Each row of a before or after table is a point. One or more steps were done to the points. Then noise was added and the rows were shuffled. The steps act on columns, c1 being the first. Write out the steps. A step turns or swaps two columns, mirrors them in a line or flattens them onto one, adds a multiple of one to another, or multiplies or shifts one. Angles are multiples of 10 degrees, from the lower column toward the higher: turns from -170 to 170, lines from 10 to 170 but not 90. Use the fewest steps. Two steps may share a column if one is a turn and the other turns, adds or multiplies; they go together, in the order done. Otherwise the lowest column goes first.
In the rows, 128 means zero.

Before (12 x 2):
[[149  90]
 [113 155]
 [150 128]
 [ 71 171]
 [ 82 171]
 [107 162]
 [121 162]
 [135 145]
 [144 110]
 [102 166]
 [104 143]
 [ 99 138]]
After (12 x 2):
[[139 158]
 [141 173]
 [144 110]
 [144 133]
 [113  86]
 [147 154]
 [118 159]
 [127 106]
 [144 164]
 [128 193]
 [124 199]
 [127 153]]
Steps: turn c1 and c2 by -50 degrees

Before (13 x 6):
[[ 59  99 164 158 159  54]
 [140 138 158 102  94 146]
 [139  94 126 129  93 127]
 [143 121  81 134 178 114]
 [173 133 130 146 130 117]
 [127 116 144 132 124 162]
 [134 123 119 135 154 108]
 [162 138 138 120 117 159]
 [164 103 153  93 130 151]
 [160  96 128 159 161 141]
 [ 70  80 191 162 162  76]
 [161 123 162 124 117 142]
 [172 138 112 142 136 178]]
After (13 x 6):
[[ 98 127 111 112 137 218]
 [141  89 164 129  84  98]
 [114 115 119 103 102 147]
 [ 81  85 128 125 118 182]
 [105  69 191 133 102 117]
 [ 71  92 151  64 158 194]
 [108 128 159  70 179 185]
 [ 86 123 131 116 152 159]
 [135  85 126 101 163 164]
 [118 105 145  99 142 203]
 [128 113  82 106  69 153]
 [ 97 128 137  92 160 197]
 [ 76 112 160  92 174 181]]
Steps: add 1 times c3 to c1; turn c1 and c5 by 150 degrees; shift c2 by -10; shift c4 by -30; shift c6 by 40

Before (12 x 11):
[[141 165 125 107 135 166 169 133 103  99 102]
 [125 199 127  85 127 106 137  92 103 134 161]
 [ 98 151 157 181 124 185 136 115  98  85 121]
 [106 176 113 141 109 112 119  91  48 164  97]
 [128 129 167 146 140 138 141 115 131 145  92]
 [100 117 119 139  96 139 143  70 133  94  76]
 [181 130 117 170 107 170 161 127 122 162 121]
 [118 164 117 124 130 107 151 157 141 122 148]
 [109 136 141 128 140  80  93  89  49  86 156]
 [ 85 125 100 138 164 121 176 117 126 111 149]
 [167 120 124 103 163 138  75 130 142 156 125]
 [154  98 170 120 103 182 100 141 125 162 127]]
After (12 x 11):
[[135 149 171 169 157  81  93 173  97  68 122]
 [ 91 139  78 124 136 133 108 149  48  86 157]
 [101  96 168 139 101  63 152 202 125 163 126]
 [177 125 130 115 162 154  84 173 128 108 151]
 [ 74 121 140  84 140 127 166 191 142 165 126]
 [121 175 117 153 122 149 106 152  46 162  98]
 [137 203 108  95  99 133 123 150 102 147 160]
 [153 164 112 124 129 150 117 217 140 125 143]
 [170 161 165 111 118 121 140 193 105 106 103]
 [139 128 120 136 146  90 128 175 131 139  89]
 [141 116 140 156 112 131  99 130 132  93  75]
 [160 128 171 172 138 126 184 185 124 151 123]]
Steps: swap c1 and c7; turn c3 and c6 by -110 degrees; add -0.3 times c4 to c10; turn c4 and c5 by 40 degrees; shift c8 by 60

Before (14 x 20):
[[129 132 141 150 116 140 114 156  93 141 130  97 130 103  90  68  96 122
  133 113]
 [ 84 119 162 110 168 123 142 108 149 121  97 167 114 185 141 130 138 138
  163  86]
 [ 95 149 181 102 147 108 149 112 180  99 134 150 143 149 125  97 169 150
  173 124]
 [156 147 131 169 131 145  91 143 112 166  98 150  79  91 136 119 121 111
  147 111]
 [102 121 132 109 111 112 133 105 150  86 158 137 159 128 128 111 118 183
  158 112]
 [161 194 131 177 138 145 120 135 117 168  97 145 125 123 156 119 100 111
  105  93]
 [123 153 146  94 132 160 153 155 124 169 124 156  73 156 102 145 157 118
  155  89]
 [136 159 141 161 144 128 118  84  99 128 130 125  86 130 135 118 131 118
  111 109]
 [146 124 187  90 174 136 137 124 121 149 136 148 110 164 143 154 151 125
  168  98]
 [101 127 136 143 134  86 113 136 145 129 164 137 150 117  79 104 102 152
  127 139]
 [112 105 152 165 101 115 132 113 168  87 175 149 169 133  98  91 114 131
  143 115]
 [125 125 183 105 141 108 174 130 129 139 109 193 100 177 157 121 167 158
  149 105]
 [155 142 116 138 117 170 100 152 109 162 110 123 100 115 119 103  95  91
  100 157]
 [164 154 132 163 152 136 106 155 115 111 100 126  96 141 132 133 137 128
  110 102]]
After (14 x 20):
[[156 140 111 139 129 169 102 154 141 113 106 126 158 114  99  80  96  91
  160 158]
 [123 152 120  91 105 161 150 157 109 101 123 155 178 157  96 162 159 116
  215  88]
 [126 124 119 104 105 107 175 133  72 131 110 197 152 175 111 113 169 158
  211 105]
 [143 121 114  90  80 134 140 125  73 124 136 148 131 163 106 180 151 129
  231 100]
 [113 106 163 165 168 114 133 115  99 136 172 149  97 135 171  50 114 130
  203 115]
 [ 83 118 144 111  90 126 142 107  90 135  93 168 129 182 133 130 140 136
  222  87]
 [131 134  93 150 137 142 115 153 121 105 131  96 131 104 125   9  98 122
  193 111]
 [103 124 148 111 154 112 135 104 120 146 157 138 108 130 166  95 118 182
  219 110]
 [136 161  96 160  96 129 117  84 121 128 132 125 163 134 128 108 131 118
  175 111]
 [ 97 127 142 143 131  88 114 136 118 113 157 138 105 116 136  83 101 152
  187 142]
 [158 147 111 172 109 141  95 146 127 109  98 151 172  89  94 110 119 107
  208 111]
 [167 154 112 163  94 136 107 154 128 139  99 123 150 139 141 137 138 128
  171 100]
 [ 94 146 168 104 114 107 148 113  71 140 133 147 107 149 151  65 170 150
  231 123]
 [160 193 119 180 122 148 119 137 128 119 100 142 127 125  88 113 103 113
  165  91]]
Steps: turn c3 and c9 by -100 degrees; turn c5 and c13 by -160 degrees; multiply c15 by 0.4; turn c10 and c15 by -120 degrees; multiply c16 by 2; shift c19 by 60

Before (8 x 48):
[[131 154  85  98  79 114  97 113 176 116 134 146 103 131 113 164  97 126
  123 206 159 160  69  94 157 108 134 109  84 115 115 132 137  96  59 170
  109 114 127 157 138 137  59 136 139  95 127 116]
 [132 127 147 161 136 119 108 133 147 176 132 145 137 122 114  77  99 112
  130 131 165 188 111 146 164 185  97 156 126 135 145  89 129 164 127 100
  158 133  77 117 120 156 149 129 146  93 146 106]
 [138 170  63 156 130 125 110 155 116 113  73  98 136 136 137 117 130 137
  104 150 114 104 135 118 122 134 157 175 126  81 128 137  79 105 156 120
   92 121 142 130 148  39 168  90 165 108  95 151]
 [164 177 116 130 104 164 111  99 173 141 170  99 135 106 123 178 169  88
  117 119 112 136 143 112 141 155 141 111 137 121 134 162 117 148 157 125
  118 114 110  93 106 118 133 146 102  87  66 137]
 [114 149 105 216 157 163 107 148 173 151 133 165 107 116 139 152  90 131
  131 145 109 105  95 124 163 181 123 143 146 180 115  84 132 151  89 129
  105 123 114  95 146 159 136 103 130 165 115 110]
 [125 124 114 143 190 117 148 138 175 157 114 144 119 191 120 103 148 128
  105 149 189 197 116 133 119 131 111 116 161 121 162 161 135 104 121 119
  130 137 173 118 112 154 132 168 118 125 103 117]
 [136 214 139 118 147  77  82 158 142  77 120 134 188 115 162 111 105 111
  207 161  93  62 163 162  92 158 119 129 105 134  91 117 150 141 131 126
  158  99  89 123 159 130  82 130 125 114 151 131]
 [ 81 140 195 105 155 106 105 103 191 140 120 114 115 131 119 126 117 156
  127 117 170 108 123 123 164  68 148 121 104 136 125 187  87  65  82 142
  152 173 144 137 121 160 107 123 196 105 129  85]]
After (8 x 48):
[[133  84  87  98 222 112  92 111 180 115 135 144 104 137 110 118  97 120
  126 116 154 160  68  98 157 105 136 107  86 116  86 134 136  98  56 168
  112 116 126 158 138 140  55 138 141  95 129 122]
 [125 145 114 148 103 120 150 144 174 156 118 143 115 193 117 148 146 111
  145  68 191 197 115 133 119 130 110 115 160 119 132 163 134 104 120 121
  128 141 174 112 115 155 131 167 121 126 106 108]
 [112  97 107 217 122 162 108 151 173 155 129 168 102 111 138 118  92 117
  116  91 109  98  91 125 164 182 127 141 147 180  83  83 130 148  91 129
  106 124 116  96 148 160 140 104 126 169 114 115]
 [168  60 112 125 139 166 111  98 169 141 172 101 137 110 124 121 165 160
  147 155 107 135 147 110 143 152 144 111 141 119 105 163 117 154 156 128
  116 115 112  91 105 121 130 144 103  92  66 107]
 [135  72 143 122 138  75  80 156 142  79 118 135 186 115 159 195 112 166
   55  95  96  61 155 167  93 163 117 125 108 138  61 115 153 147 132 125
  154  99  92 121 157 134  81 132 122 120 150 153]
 [134 162 147 159 124 122 108 129 150 173 135 141 140 121 114 164 101 130
  118 119 162 191 112 146 162 186  95 155 126 137 115  93 130 162 124 101
  159 135  77 120 122 154 145 120 148  95 143 111]
 [ 81 118 195 103 101 109 107 102 192 136 119 114 117 130 120 139 120  80
  106 115 171 108 122 125 164  71 144 125 104 137  97 183  88  66  85 144
  149 174 145 135 118 159 106 126 197 105 131 118]
 [137 105  60 156 144 127 113 151 116 116  74  91 139 132 137 162 129 126
  155 118 114 106 135 117 120 140 159 174 127  81 100 138  81 106 156 120
   95 121 143 132 146  35 168  92 162 110  95 140]]
Steps: turn c2 and c16 by 140 degrees; turn c5 and c20 by -130 degrees; turn c19 and c48 by -150 degrees; turn c18 and c48 by 140 degrees; shift c31 by -30
